Rows are points. To make a cloud, some directions were put in groups of two or more. Within a group, all points are equally far from the middle, so they leave a hole (a ring in 2 directions, a hollow ball in 3). The other directions are filled evenly. Then the cloud was stretched, turned, moved and blurred a little. Count the holes, and give their numbers of directions, smallest first.

Cloud (19 x 3):
[[ -7 -44 -44]
 [ 19  53  13]
 [ 13 -27  19]
 [-42  11 -48]
 [-38   5  12]
 [-28 -49 -48]
 [ 20 -27 -45]
 [-68  44  27]
 [ 48   3   4]
 [-64  18 -13]
 [-13 -70 -12]
 [ 16  -8  -2]
 [ 35  32 -45]
 [ 63  -5   2]
 [-40  43 -23]
 [ -3  17  39]
 [ 13  38  53]
 [ -1 -24 -41]
 [ -6  66  34]]
Holes: 0

Cloud (28 x 4):
[[ 18 -26   0 -21]
 [ 48  56   0  11]
 [-18  53 -58  21]
 [ 21  36  10  73]
 [-27  32 -35  18]
 [ 44  10  -8   2]
 [-10  31 -36  64]
 [ 59  48  16   7]
 [-18  21 -18 -20]
 [ 21  95  17   7]
 [ -7  18 -15  48]
 [-32  20 -42 -68]
 [ 12  13  -7 -64]
 [-12  14  -8 -28]
 [ 27  17 -32 -39]
 [ 11  27  -9  15]
 [ 12  31 -62 -14]
 [ 36   1 -27   1]
 [ -5  30  -1  55]
 [-17   4  39  36]
 [ 43  23 -49 -10]
 [ 12  71 -63   4]
 [-19  15 -13  38]
 [ 18 -11 -44 -27]
 [ 17  36   8  34]
 [ 22  48 -16  24]
 [-22 -33 -26  -4]
 [ -8 -20 -16  -1]]
Holes: 0
